Each row is a point. Each copy is the shape, with its points in the same order, turned, moved and blurred by noise. Some copies are also mirrored. Which?

Shape (6 x 3):
[[-18 -34 -10]
 [ -4  20  30]
 [-19  13  20]
 [-25 -22  29]
 [-23 -48 -11]
 [ 33 -26 -19]]
Copy 1 (6 x 3):
[[ 15 -42  -3]
 [-22  12  20]
 [-24  -7  14]
 [ -2 -28  32]
 [ 22 -53   2]
 [ 41   6 -23]]
Copy 1 is: only turned
Copy 2 (6 x 3):
[[ 25 -17 -14]
 [ -7  20  31]
 [  7   6  35]
 [ 33  14  11]
 [ 39 -22 -27]
 [-19 -10 -38]]
Copy 2 is: only turned
Copy 3 (6 x 3):
[[ 27   4 -46]
 [-31 -18 -18]
 [-28  -4 -31]
 [ -8 -16 -55]
 [ 30   7 -60]
 [ 41 -16  -3]]
Copy 3 is: only turned

Shape (11 x 6):
[[ 35  11 -31 -23   8  18]
 [ -8 -35 -14  19  20  41]
 [ 13 -48  43 -11 -30   4]
 [ 25   8  25 -38  -2  22]
 [ -9  26  18   5  14   7]
 [-27  19  -9  19 -23 -14]
 [-16  34 -40  -4  19 -17]
 [-19 -36   3   7  16  29]
 [  1  34 -14  33  -9 -38]
 [-33  -2 -10  34  -6  31]
 [  2 -44 -13  13 -24  -1]]
Copy 1 (11 x 6):
[[-28 -25  -9 -42  14  -4]
 [  1  -4 -43   9  38  19]
 [  0 -14  43  42  26   8]
 [-43 -24  23  -2   3  15]
 [-17  26   3 -12  -9  20]
 [  3  43  -3  -1 -14 -30]
 [  1  12 -24 -38 -36 -14]
 [ 12  -5 -27  23  16  23]
 [ 12  48  12 -37 -11 -26]
 [ -6  40 -40  20  16  -8]
 [ 26  -6   3  18  32 -17]]
Copy 1 is: mirrored
Copy 2 (11 x 6):
[[ 21  43  -4 -19  15   5]
 [ 57 -25 -29  -9   2  15]
 [  7 -14  -4  57 -31  17]
 [ 14  30  24  10 -11  35]
 [ 21 -15  41 -12  12  13]
 [-17 -33  14 -17  20  -9]
 [  8   3  20 -53  21 -27]
 [ 48 -31 -13  -5 -12  12]
 [-12 -18  29  -7  49 -34]
 [ 21 -49 -10 -21  21  18]
 [  9 -20 -33  22   0 -15]]
Copy 2 is: only turned
Copy 3 (11 x 6):
[[  8   7 -28  10  14 -35]
 [-30 -21  -2  46   6  12]
 [ 45 -46  26  21 -14   1]
 [ 46  15  -3  25 -10 -16]
 [ -6  20   1   1 -21  10]
 [ -7  -2  -9 -32  -7  29]
 [-27  25 -10 -34  13  -5]
 [-17 -18  18  41   7  16]
 [-15  -8 -15 -57 -27  -2]
 [-21 -15 -13  15  -4  46]
 [  6 -60   2   5   6   3]]
Copy 3 is: only turned
Copy 4 (11 x 6):
[[ -2 -33 -27   7 -21 -11]
 [-22  -5 -19  -4  19  48]
 [ -6  22  27 -56 -14  10]
 [-23   2  -9 -29 -14 -37]
 [-13  -4   8  12  29 -21]
 [  9   7  31  39  11  -6]
 [ 27  -7 -23  51  12 -18]
 [-24  15  -7 -12  28  36]
 [ 36 -24  39  42  18  -8]
 [-30   3  19  38  20  29]
 [ 11   5  17 -10 -18  44]]
Copy 4 is: mirrored

Shape (12 x 9):
[[ 19 -33 -32 -14 -22 -15  22  17 -18]
 [  7  15  24  -4  -2  10  -2 -22  12]
 [ 14  -4 -13 -12 -36 -29   4  29 -33]
 [ -5   3 -16  -1   2 -17   2  -1  -6]
 [ 17   3   3 -10   3   6  11  -5 -17]
 [-11  14  16 -22  19  23   2  -8 -11]
 [  4 -42 -15 -12 -20 -15 -17  12 -21]
 [  1 -14  -2 -23 -15 -14   5  30   5]
 [-16   1  28   7   3   4  19 -12  -9]
 [  5 -19 -39 -24 -38 -22  10  14 -23]
 [ -9  -2   4  29 -27  24 -14  33   8]
 [-22  -1  14   2 -27  26  -7   5   9]]
Copy 1 (12 x 9):
[[ 18  -4  32  -6 -25  32  16 -30 -37]
 [-20  24  -7   6   6   8   2  19   5]
 [ 21  25  25  -6  -3  22  -1 -25 -60]
 [ 22   8  11 -17  -1  13  -5  -2  -8]
 [-17   9  14 -10   2  19  -3  -8 -12]
 [-27  12 -11 -14  -5   1 -25  -6   6]
 [ 22  -2   9  -2 -12  -4  23 -32 -39]
 [ 12   5   2  -2 -29  13  -4   0 -44]
 [-16  33  16 -17 -15  -8  -3   9   5]
 [ 34  14  16  -3 -19  35   8 -41 -40]
 [ 15  15  27  39 -12 -23 -20   8 -19]
 [  1  28   1  29 -21 -14 -11   0  -3]]
Copy 1 is: mirrored
Copy 2 (12 x 9):
[[ 11  -5 -29 -23   2 -32 -30 -24  -5]
 [ 11  14   3   1   0  10  35  12  10]
 [ 35   4  -7  -4 -14 -36 -35 -28  20]
 [ -5   0   3   8   4  -9 -13  -5   6]
 [ 17  14 -11  -9  10   8  -1  -7  11]
 [  3  26   5 -14   3  20   6  24  22]
 [ 12 -13 -38   2 -12 -31 -32   7  11]
 [ 11  -4  -6 -22  -3 -40  -8   2  24]
 [ 24  17  11  -4  11   0  10  22  -9]
 [  4   1 -21 -17 -22 -36 -39 -29   1]
 [ 39 -48  17  -8 -17  -5  -2  15   9]
 [ 22 -13  12 -16 -30   1  10  29   3]]
Copy 2 is: mirrored

Shape (17 x 11):
[[ 10   7  -2  -1   8  -7 -22  26   6 -60 -32]
 [ -9   7  34 -12  16  -3 -41   7  17 -35  -4]
 [-10 -13  -5  17 -21  -2  -5 -10 -26   6  17]
 [ -7 -10  -4  33   9  12  26  -5  -8  -7  14]
 [ -3 -13   2  24  10 -25   1  31 -17  12   6]
 [  9  -7 -29  26  17   4 -17   2 -24 -18   6]
 [ -8  20  24   0  15  -1 -17  14   7 -29 -24]
 [  2 -19  17  37 -33  -7  15  -8  -2  12 -13]
 [-17 -47  20  18 -10 -49  32 -43 -21   9   4]
 [-10  -7 -10   3   7  13 -25  20  28 -13 -29]
 [ 12   6   9 -17  19  21 -20  16   6 -22 -31]
 [-17 -15 -28  10 -22 -24  10  -3 -18  -5  28]
 [  2   4  11 -26  29  -2 -23   7  29 -16 -37]
 [ 14 -45   3  31  -8  -2 -11  -4   1  -5  14]
 [ 30   9  31 -43   8  -4 -22  10  12 -26 -24]
 [ 32  25 -12  16   4 -27 -27 -19  19 -15  13]
 [-16 -23  16  20 -12 -32  -4 -32 -36  14 -14]]
Copy 1 (17 x 11):
[[-39  35  -6 -28  17  -8  11   5 -38  11 -17]
 [-43  -2  -5  -4   0  24  27  32 -26   9 -21]
 [  5  18 -12 -19 -20  11 -12  11  30 -21   4]
 [ 18  28   7 -25 -23  21 -22  14  17  25   8]
 [  7  22   7 -35   6  40  -7  -9   4 -10  17]
 [ -5  23 -33 -46 -11  10  -6  -9   9  15   6]
 [-39   5  13 -14   9  10   1   5 -16  21 -25]
 [ 15  24   6   4  12   9 -39  16  12 -16  20]
 [-12  52  19  11 -10  15  -7  25  59 -12  49]
 [  0  22 -20   2  19  18   9  -8 -20  22 -32]
 [-26  12  -1  -1  -7   7   6 -21 -35  19 -19]
 [ 24  36  -8 -36 -16   2  13  13  41 -21   3]
 [-30   8  -1  14  16  11  26 -20 -24  31  -9]
 [  8  26 -32  -3 -11  19 -10  26  -5  -1  32]
 [-43  -8   6  14  -6  -3  30  -8 -47  -3   0]
 [-11 -23 -25 -24  18 -21  21  16  11  19  17]
 [-22  33   1   4  -2  22 -21  -3  44 -20  22]]
Copy 1 is: mirrored
Copy 2 (17 x 11):
[[  6   2 -43 -42 -22 -18  14  -2 -12  38  25]
 [ -7  -4 -44 -55  22 -21 -10  -9  16  18  17]
 [  9  13  16  -8   4   1 -27  12   5   9 -27]
 [ 14  -4   4   4 -14   8   8 -15  27  21 -36]
 [  7 -11  20 -28   3   8 -14 -29 -11  35 -15]
 [ -7 -16 -13   3 -29  -6 -19   1  -4  35  -9]
 [ -8   6 -40 -46  -1   5   8 -20  15  23  14]
 [ 33  22  22  -4  11  23  -2 -10  21  16  -3]
 [ 48  46  25   8  11 -13 -31 -50  17  18 -35]
 [ 10 -15 -42 -24  11  14  11  -5 -10   6   8]
 [-25   4 -39 -20   4   0  25  -9  -5  21  18]
 [ 29   6  17 -18 -18  -8 -15   1  -2  -1 -33]
 [ -8  -1 -48 -26  24   0  14 -34  -3   8  23]
 [ 28 -10  10  10  16 -10 -14   3  12  32  -4]
 [-22  16 -23 -30  21 -32  19 -22   2  14  42]
 [  6 -26  -2 -11 -19 -24 -16 -14  17  -7  38]
 [ 23  41   9  -1   5   6 -42 -30   7  15 -16]]
Copy 2 is: only turned

Shape (15 x 12):
[[  3 -11   0  11  15  12   7 -39 -20  -6   4  28]
 [ -1  -8   1  18   3 -30   4  -1  41   5  -1 -16]
 [ 13  20  -6   0  16   8 -14  -7 -10   2  16 -10]
 [-23 -11  24  14  13  24 -18 -11 -15 -43  26  12]
 [-15   4  -9 -26 -14 -24   5 -20 -15   2  -6 -26]
 [-13   2   5  -6   4  -8  12 -21  -9  14  11  18]
 [-17   9  13 -36  28  11  21  -6 -15 -22  18  -9]
 [ 13  16 -26  -8   2  -9  42  -4 -20  -2   4  12]
 [ -2  -8 -21 -19  27 -12  18   1  -4   0  10  10]
 [  2 -16  17 -36   5  22   0 -29  19   2   7  17]
 [-11  34  -2  11  23 -16  18 -18   4 -11 -16  16]
 [ 11  -9   2 -26   9 -27  17  -9  -1   5  -6  -3]
 [-19 -14   7  10  -7 -26   3  17   2   0 -21  -7]
 [-11 -23  -7 -43 -29 -17  -9 -13 -10 -15   2   6]
 [  5  11   9   6  12 -17  11 -17 -21   1  12  18]]
Copy 1 (15 x 12):
[[  5   4  -8 -17 -22 -21   7   8 -23  -9  12  27]
 [ 38  -9  -2 -17  13   1  -4  -4  22 -12 -29 -16]
 [-21  -2 -14  -4  -4  -7 -10  13   4  20  -9   1]
 [ -5  39  -8 -29  23 -37 -10  22 -17   6  20   1]
 [  9  -7  35  28   1 -13   0  11 -15   5 -21  -9]
 [  3 -10   5  -4 -12 -13 -12  18 -18 -23  -1  -2]
 [-15  23  -2  26  -2 -13   3  37  -9  -8  15 -17]
 [  9  -5  -4  34 -28 -11 -25   6   6  -9   2  23]
 [ 11  18  -2   9 -26  10 -14  24   4 -12  -4   2]
 [-10  -5  13 -14   5  16  19  22 -14 -24  26   0]
 [  2   8 -31  14  -6 -19 -10 -16 -11 -29 -20   1]
 [ 10  -1  18  12 -25   0  10   4   5  -9  -4 -14]
 [ 38   9  13   2   1  -6 -17 -15  -9   3 -10 -27]
 [  7  13  60   4   0   0  -6  10 -12   0   8   3]
 [ -4  -2  -4  -6 -23 -33 -13   6  -6 -10   0  -2]]
Copy 1 is: mirrored
Copy 2 (15 x 12):
[[ -6 -10  -1   2 -11   0   9   9  24   2 -47 -11]
 [ 10 -10   4  20   3   5  13   9  11  11  42 -24]
 [-18  10   2  14  -8 -16  15 -17  -4   7  -5  11]
 [-17  12   8   1  16 -49  -5  12   7   8 -35 -29]
 [  0  -5 -12   3 -17   6 -30  -2   1  43  10   7]
 [ 10  -8  -7   4 -30  -4   3   8   5   9 -18  -6]
 [-19 -21  18  -6 -34 -45  -7  -5   1  31 -11  -5]
 [  7 -17  12 -31 -25  11  12 -23   3  12  -9   9]
 [  2 -11  28   4 -34  -2  -4 -16   9   6  -2  -9]
 [  7 -37  -3  29 -14 -34  -4   8  29   2 -17   7]
 [ -3  -2  27  -7 -12   6  26  27  -2  25  -3   5]
 [ -3 -17   6   2 -31   2 -11   0  25  11  16   3]
 [ -6  -2   7  -4   3   9 -25  24  -5   2  26 -20]
 [ 20  -8  -5   0  -7 -13 -51  -2  25  19  -4   9]
 [ -5   8  -4 -12 -27  -4  16   9  15   6 -13  -3]]
Copy 2 is: only turned
Copy 3 (15 x 12):
[[ 22 -17 -16  20 -24  11   6  15 -30  15 -19  -1]
 [ -2   9 -16 -22  22  -7  29 -12 -23 -25   7  -1]
 [  8   8  -4  29 -11  -9  -5 -20  -6  -5   1  -5]
 [ 38   2  10   8  -4  20 -20 -13 -24   8 -46  27]
 [ -7  -9 -23 -23 -17   7 -12 -26  -9  14  24  -9]
 [  4 -21 -11   3 -28  22  10  -1 -14  -7   2   2]
 [  0  11  24   2 -22  28 -29 -13 -30   7   8   1]
 [-30 -28   1  18 -15  -5   0   6 -29  14  21   0]
 [ -1 -10   3  16   1  22   7   2 -26   5  29   4]
 [ 40  -9  20  -8 -23  20  11  -2 -23  -1  -1 -30]
 [ -5   4 -10  -2 -24 -15   2  27 -18 -10   8  23]
 [ -7   1  -4 -10 -13  12  24 -11 -25  16  25 -10]
 [-13   3 -13 -30  14  14  17  -4   2   9  -4  13]
 [ 25 -30  -4 -27  -9  21   5 -31 -12  34  17  -1]
 [ -7 -11  -9  15 -30   7  16  -4 -23   5  -5  14]]
Copy 3 is: only turned
Copy 4 (15 x 12):
[[ -9  10   9   7  -9 -37 -23 -17   4  31  14  10]
 [ 10  -8  14 -26  -4  -4 -13 -29  -9 -38   7 -25]
 [ -6  11  -4 -21 -12  -9  11  -6 -25  11   0  11]
 [-13 -15  -7  14 -16 -23 -14   9  -8  -3  42  42]
 [  5   8 -30 -11  -2  -3 -37  -2 -29   1 -16 -22]
 [-20  12  -6  -8 -17 -21 -23  -5   6   9   2 -16]
 [-49  -3 -31   2  -1 -18 -12  -5 -35   3  15  -2]
 [-18  26  -3 -13  30 -16  -9  -5 -11  25   8 -30]
 [-33  -2  -3 -32  12 -12 -22 -15 -13  16   8 -13]
 [-32  -4 -23   6  -9 -16 -18 -41  11  -2 -13  15]
 [ -4   6   0  -1 -15  -3  -1 -22 -11  19  36 -38]
 [-11  -7 -20 -22   8 -26 -20 -24 -14   2 -10 -29]
 [  9 -31   2 -10   2  -4 -23   8  -6 -15   3 -31]
 [  2  -8 -47 -13  15  -8 -49  -6   3   1 -11   4]
 [ -7  13  -6 -13 -11 -36  -7  -1  -3  16  15 -16]]
Copy 4 is: mirrored
